Rows are points. A path goes straight from each point to the next, and from the last back to the first. The post is the endless flat space through its rows: a point in 2 columns, a line in 3, a plane in 4, and so on, so that a path can go around it. Count how often the path circles the post. Going back the other way cancels.

Post, 2 rows:
[[-31   1 -62]
 [-40   8  24]]
Path (16 x 3):
[[  8 -37  -9]
 [ -5  13  21]
 [-26  50 -20]
 [-65  43 -46]
 [-95 -28  29]
 [-32 -23 -53]
 [ -7  -9 -60]
 [ 32  18 -50]
 [-10  66 -35]
 [  2  -4 -11]
 [-27 -25 -24]
 [-55 -28  14]
 [-83  13 -45]
 [-66  55 -25]
 [ -5  33 -27]
 [ 16   3 -37]]
Times around: 0

Post:
[[ 19 -17  83   6  12 -12]
 [-13 -31 -73 -69  25 -26]
 [-31 -22  -5  42 -10 -68]
 [ 32  -1  37  42   4  77]
 [ -8 -29 -23  -7 -38 -35]]
Path, 14 rows:
[[  6 -88  27  11  18 -22]
 [  4 -26  19  44   6 -60]
 [ 17  21 -27  23  13  -2]
 [-50  27 -16  36  26 -31]
 [-28 -24  75 -48 -12 -24]
 [-22   3  26  75 -26 -47]
 [ 29  17  -3   8  19 -53]
 [ 23 -25  -3  36  41  -2]
 [ 14 -38  62  41 -12  17]
 [ -9 -33  11 -95 -26  17]
 [-39   8  -8  14 -22 -27]
 [-16  19 -16  18 -58 -21]
 [ -7 -10  42 -31   5  10]
 [-43 -60 -26 -16 -30 -10]]
Times around: 0

Post:
[[ 13  -4   6  32 -29   2   6  11]
 [ 33  42 -32 -37 -40 -30  24  -9]
 [  1  19  39 -37  95  16 -24  10]
 [ -8 -50 -35 -13 -45  11 -59 -12]
 [-18  11  20  -7  19 -25 -29  -2]
 [-21   8 -30  45  23 -14   8  39]
 [-16 -19 -58 -10 -26   8 -32 -61]]
Path:
[[-38  -9 -47  -6 -11  10 -79  40]
 [ -5 -34 -30  34 -43 -25 -76 -22]
 [ 20 -20   4  22   5  19 -18 -48]
 [ -3 -20 -12  -8 -10 -34 -19 -50]
 [-16 -20 -33  15  83  -1 -35 -32]
 [ 10  -6 -48 -17   0 -27 -41  30]
 [  7  20  -5   8 -20 -42   5 -40]
 [ -9 -26 -11  29 -12  -2  11 -31]
 [-37  18  45 -28  12   0 -18 -23]
 [-64  25  34  32 -42 -21   6 -17]
 [ 19 -33 -14 -50   1  41 -10  10]
 [-18 -25 -33  28 -29 -27 -10 -32]
 [  6 -38 -43  12 -32 -15 -43  23]
 [ 15   4 -38   7  10  22 -39  29]
 [-17  38  -1 -42  28   1 -20  18]]
Times around: 0

Post, 10 rows:
[[-24 -53  29  17  25  17 -25  27 -18  -4 -40]
 [-76 -41  -8  30   1   3  16  13 -12   6   4]
 [  5 -19  13 -29 -15  -1  33 -21  54 -53 -18]
 [-41  26 -15   1   1 -26 -14  36 -18  22  47]
 [-89 -41  71 -47  -3   2  46 -27 -34 -50 -74]
 [-50 -16 -15   7  11  47   4  57 -35  58 -24]
 [-10  -3  14   5  23  18  27 -22 -24 -44 -18]
 [-13 -39  92  32  48  41  49 -24  73 -43 -25]
 [-35 -19 -37  -8 -19  27   5  80 -29 -49  37]
 [-33  15 -29  -3 -55  19 -40  -8  -6  46  53]]
Path:
[[-41  18  44 -17  45 -33   4 -38  24 -26  -1]
 [-95  43  48  69  -6  -3  15  12  35  62  35]
 [-23 -46  30  40   1  -4  -9  44 -11 -62   7]
 [ -1 -28 -13  24 -22  34   4   3  -6  26  25]
 [-46 -19  18 -10  56  10  -1  19 -21  43  14]
 [-88 -13 -24 -57  16  21  38  -9 -45   1 -19]
 [-86  26   2 -44 -37 -11  10  21 -30 -11  15]
 [-66 -56  12  94  27 -17  -3  65 -13 -75  61]
 [ 19   0  23  44  35  36  60  19 -21  25 -45]
 [ 14 -31  -4 -13  44   6  39   9 -26  -4 -17]
 [-21 -31   7   6  28 -40   5  -1  20 -93  56]
 [-50  -1 -39 -18  51 -14  84  -5  -2  -6  30]
 [-21 -39  61 -45   2  22  30  27 -25 -32 -58]
 [ -8 -27 -22  10 -20 -37   8  26  -9 -24 -29]
 [-10 -15 -32 -19 -45  -8 -17 -50 -58 -73 -83]
 [ 27 -27  38   6  84  16 -22 -24  13 -51 -69]
 [-78 -53 -16 -38  -7 -35   3  47  17 -62  48]
 [  4 -38   1  -9 -31   9 -40  20  12 -36  57]
 [-87 -60  15  34  -5  -7  14 -17 -13   1  13]
 [  2 -32  13  42  17  41 -67  18  -4  22  55]
 [-44 -30 -46 -28  13  57  25  52   9  -1  -3]
 [-23 -16 -33  24  -7  35 -47   0  -5   3 -23]
 [-69   4 -24  41  -1 -21  77  42 -35  -9 -25]
 [ 11 -27  32  51  -1   0 -17 -20 -42 -29   8]
 [-10  24  50  -5  44  -7  15 -14 -16   4  40]
 [-90 -75  42  -7   4  37   3 -28 -43 -61 -27]]
Times around: 2

Post:
[[-20   6 -50  23 -62 -52  15  41  33  17  17   3]
 [ -7   1 -13  18  25  43   4  12  25  11  -4 -23]
 [ -2 -21  -3 -13 -38 -14 -12 -30 -24  12 -42 -11]
 [  7  42   5   4  -1  -7  -2   8 -14 -34  10 -49]
 [ -1   4  51  21  -1  38  -7  26  -8  11  -5  18]
 [ 11 -26 -13 -29  -7 -17 -25 -29  15  27   5  10]
 [-27 -28 -11 -13 -11 -28  11  16  44  22  26 -27]
 [  5   4   0   4  15  18  18   0  -8  31  21 -17]
 [-50  32 -27  -7  -5  95  13 -29 -14  18  14  56]
 [ 22   7   0  19  66   0  62 -67  11 -49 -79 -54]
 [ -2  17  -3 -22 -29 -10 -12  28  10  31 -42   0]]
Path:
[[  1 -39 -35  19   7  14  -5  16  33   0  -9  -3]
 [-15  -8 -35 -50 -29  45  -3 -12  19  17  25  16]
 [ 37   6 -16   6  17 -42  42 -23  38   9 -16 -36]
 [-68  20  44 -10  -7   0  -1  -3  33 -15 -14  16]
 [-25  43 -22 -20  26  -5  -9  19 -11  -1   4 -17]
 [ 20   4  10   0  51  16  42  11  -7 -25   1 -44]
 [ 49 -21  22  20  -6  -4  11 -14   7   7  40  30]
 [ 26  86 -51 -43  16  37 -18 -59   1   4 -33 -49]
 [-43  38 -15 -21 -34 -27 -32 -12  16   5  -8  -2]
 [-10  -7 -17   3  -7   2 -11 -14 -28  18 -29  -1]
 [ -8  -8 -16 -11 -58 -50   9   9  -7 -18  -6   2]
 [  6   8 -31 -16 -59 -33  31 -58  21 -49 -31   1]
 [ 31   6  21 -11  -5 -18 -25 -26  13  56   5  -2]
 [ -8   0  69   5  18  66 -16 -51 -16  38 -16  42]
 [-46 -21   4   0   3  21   5   6  31  23 -76   2]
 [  1  -2   4  35  12   4  57   4  -3 -24 -31   4]
 [-10 -10 -25  -2 -48  33  -2 -20  -9 -19 -21   2]
 [ 11  10  17 -15  -3  43   6 -20  -8  51 -46  27]
 [-16  30   4   1  46  -6  56 -33   0  13 -16 -36]
 [  7 -24 -44   9  20  -9 -16  14  13  49 -64   9]]
Times around: 4
